Each row of a before or after table is a point. One or more steps were done to the points. Then noise was added and the rows were shuffled. The steps act on columns, c1 being the first. What was done? A step turns or swaps two columns, mirrors them in a line or flattens them onto one, adds a multiple of one to another, or multiplies or shifts one. Angles are multiples of 10 degrees, from the lower column toward the higher: turns from -170 to 170, lines from 10 to 170 but not 90. Use the fewest steps. Two steps may share a column if one is a turn and the other turns, adds or multiplies; they go together, in the order done. Otherwise the lowest column goes first.
(in the rows, 128 means zero)

Before (10 x 3):
112 137 117

154 173 94

161 117 84

166 93 105

115 91 187

134 65 102

121 76 157

175 76 102

136 86 139

109 108 111
After, 10 rows:
96 74 162

115 117 176

146 135 121

127 65 146

114 86 127

120 93 85

105 94 166

156 107 127

125 74 105

117 169 165
Steps: multiply c3 by 0.7; turn c1 and c3 by 150 degrees

Before (9 x 6):
147 170 161 158 109 110

162 168 71 121 167 105

163 93 120 115 78 94

157 127 118 121 115 101

134 123 72 140 144 116

122 196 145 107 167 133

131 213 130 102 130 148

100 179 134 108 95 86

127 126 125 152 131 57
After:
140 109 118 93 79 93

140 115 72 134 142 118

154 209 128 162 130 146

140 197 143 155 166 134

182 142 161 176 111 110

177 163 72 150 167 107

138 110 127 143 133 57

111 180 135 148 94 88

153 129 120 122 114 102
Steps: turn c2 and c4 by 40 degrees; add 0.7 times c4 to c1

Before:
53 131 92 159 131 162 122 134 130

173 118 164 153 94 136 121 149 115

134 114 134 144 150 154 78 143 100

94 85 121 135 151 159 135 138 126

61 125 130 126 145 112 137 109 108

191 125 165 155 101 135 134 77 117

129 107 87 128 124 87 133 100 97

178 129 115 114 125 113 87 145 178

109 103 117 98 118 154 99 127 97

192 151 104 102 134 135 126 138 98
After, 10 rows:
9 161 145 83 123 119 123 125 130

97 157 153 149 135 146 100 122 95

229 136 82 123 181 129 133 150 116

207 112 145 134 121 130 87 113 177

200 139 85 125 141 137 122 92 115

230 130 161 138 116 105 126 124 99

137 157 116 116 101 137 78 130 100

75 166 131 119 103 166 135 136 127

21 114 129 129 126 135 137 154 107

130 91 163 106 150 155 134 148 98
Steps: multiply c1 by 1.6; turn c2 and c6 by -100 degrees; turn c3 and c4 by 150 degrees; turn c5 and c8 by 140 degrees

Before (12 x 12):
103 134 173 84 155 93 139 93 113 92 159 118

191 132 138 154 136 192 116 105 93 149 83 162

124 117 103 118 142 64 156 112 146 73 152 144

152 98 90 109 35 147 136 108 123 66 105 107

159 103 57 151 58 159 118 163 113 87 92 57

140 95 136 115 122 86 124 152 122 105 204 152

77 129 133 119 117 92 169 113 86 94 158 153

135 141 145 159 128 181 75 123 135 120 99 169

161 89 136 131 122 155 86 156 107 139 58 163

136 140 94 81 123 127 119 145 129 123 142 152

178 172 140 144 111 139 67 116 80 113 74 160

160 110 86 134 120 177 65 104 76 94 88 141
After:
179 172 117 145 119 139 52 139 117 126 73 150

101 134 92 85 138 94 130 172 110 127 158 149

125 117 111 119 136 64 162 103 132 127 154 150

160 102 163 150 101 158 110 58 121 128 90 40

162 88 157 132 126 156 81 138 130 127 61 161

137 142 123 158 128 182 84 146 160 128 99 148

140 94 151 115 126 87 121 137 124 126 204 160

190 130 107 154 132 193 97 137 100 127 83 144

77 129 113 118 123 92 144 135 71 128 158 161

153 98 108 108 93 146 132 91 121 129 105 121

134 142 145 80 126 127 120 93 133 130 141 185

159 108 105 133 124 178 48 87 114 128 87 136
Steps: swap c3 and c8; add -0.7 times c4 to c12; multiply c5 by 0.4; turn c7 and c9 by -30 degrees; multiply c10 by 0

Before:
108 180 144 146 162 56 129 135 156 145 124 180 182 140 121 113 121 89

137 119 134 170 97 145 134 185 139 128 127 122 151 166 108 146 154 97

108 107 126 99 175 117 75 68 147 191 158 162 87 149 92 102 153 138

127 117 101 138 170 49 90 121 117 110 125 205 163 157 123 165 131 91

136 125 109 164 141 127 134 148 116 98 127 63 159 189 97 96 146 102

143 106 114 96 92 130 145 156 150 106 158 126 185 190 109 118 151 81

125 137 90 62 141 112 66 121 133 171 173 171 99 111 130 97 184 148

89 124 136 137 149 39 100 129 117 151 149 164 172 106 132 143 107 61

120 109 123 149 133 123 159 155 164 85 111 92 120 177 123 116 171 71

101 111 104 139 135 151 172 177 131 109 130 147 192 141 112 108 143 84

101 124 124 155 132 20 123 106 124 138 139 188 132 117 93 115 116 121

127 92 94 115 106 161 140 176 186 131 113 88 185 161 141 97 138 130
After:
153 139 139 156 132 33 78 146 123 136 137 162 114 171 128 127 165 120

160 135 162 113 174 120 124 175 148 191 157 191 159 156 165 96 154 141

137 119 108 149 132 130 144 112 167 85 112 86 133 183 170 124 117 71

111 156 100 174 139 163 179 124 115 95 125 91 99 178 155 111 149 103

112 98 97 163 100 158 131 81 141 130 124 122 109 154 156 158 140 95

110 124 73 125 105 147 157 111 185 128 115 99 74 156 132 94 112 128

133 130 78 144 135 153 89 106 131 113 131 95 59 125 146 115 138 83

118 79 115 125 169 79 80 152 118 111 127 199 97 189 131 168 132 92

96 117 100 101 93 151 122 117 150 104 157 112 80 183 155 108 137 81

126 193 136 149 163 59 81 114 157 144 125 151 72 181 122 120 137 88

137 164 102 76 142 104 125 158 135 172 174 204 155 124 181 77 108 148

150 110 133 132 150 44 111 123 117 150 146 172 71 151 105 146 131 62
Steps: turn c1 and c13 by 160 degrees; add -1 times c16 to c2; turn c4 and c16 by 20 degrees; mirror c3 and c8 in the line at 160 degrees; add -0.5 times c9 to c6; turn c6 and c14 by -30 degrees; mirror c7 and c12 in the line at 120 degrees; turn c15 and c17 by -110 degrees

Before, 12 rows:
163 117 146 104 132 96 104 93 130 170 141 107 75 66 150 185 139 126 119
 132 137 120 106 97

158 148 57 105 89 157 105 152 105 133 140 130 104 123 156 152 152 124
 133 110 131 138 195 106

163 116 135 156 102 101 101 94 153 111 157 127 102 134 86 107 98 125 139
 102 173 141 105 116

75 139 125 124 113 96 108 103 52 130 142 111 156 119 118 107 141 120 68
 122 171 124 100 125

151 120 175 111 92 145 120 94 61 119 137 173 154 103 136 105 143 129 90
 121 160 107 98 96

139 115 160 192 129 118 101 127 153 167 149 144 146 111 128 109 137 124
 134 147 175 142 115 100

160 138 164 128 137 113 129 116 159 139 128 133 156 132 142 146 132 126
 123 114 161 97 108 132

153 147 143 108 108 117 177 178 143 120 166 103 79 122 160 117 137 147
 118 161 143 123 96 104

100 154 169 130 88 112 101 134 152 159 194 103 148 112 144 118 154 122
 102 133 102 135 95 156

108 165 171 123 136 146 119 135 111 120 139 103 132 123 112 108 150 121
 125 183 170 109 106 98

161 130 96 125 97 143 106 115 151 147 132 103 149 121 169 249 136 201
 124 150 86 138 153 224

80 157 174 110 123 97 100 112 150 167 180 168 112 131 146 117 111 155
 119 128 179 66 113 104
After:
138 106 159 190 133 137 47 127 159 168 148 150 149 111 127 111 136 128
 129 145 177 117 114 105

78 124 127 121 157 152 59 104 66 125 140 111 155 119 120 112 141 121 65
 123 171 185 103 123

151 147 171 107 155 96 70 99 61 117 135 170 155 102 132 106 140 133 88
 125 158 166 106 97

101 178 172 122 115 114 69 136 105 121 140 102 127 120 109 108 149 133
 126 186 168 121 99 94

166 106 142 153 162 134 51 95 151 113 157 126 108 135 84 113 109 112 138
 107 174 123 107 119

167 93 144 107 138 156 52 89 130 169 144 104 79 62 152 185 139 130 118
 134 140 115 104 100

97 158 168 129 171 119 51 130 150 158 189 102 144 116 146 114 156 135
 104 130 104 119 98 162

159 146 94 125 150 95 59 110 152 147 133 104 153 115 166 254 99 196 129
 146 87 117 151 225

158 179 61 103 147 80 50 150 114 132 139 132 106 127 158 155 148 134 129
 112 132 158 197 105

157 122 162 129 128 144 80 121 139 137 131 131 154 132 141 145 132 131
 120 114 161 74 108 127

79 143 176 112 152 150 56 112 105 170 177 170 109 130 155 118 97 144 123
 130 185 54 111 107

153 147 144 109 154 125 126 178 141 122 166 103 75 120 159 112 129 150
 116 158 148 109 91 101
Steps: turn c5 and c6 by 150 degrees; add -0.7 times c6 to c2; shift c7 by -50; turn c9 and c22 by -40 degrees; multiply c22 by 1.3; turn c17 and c18 by 30 degrees
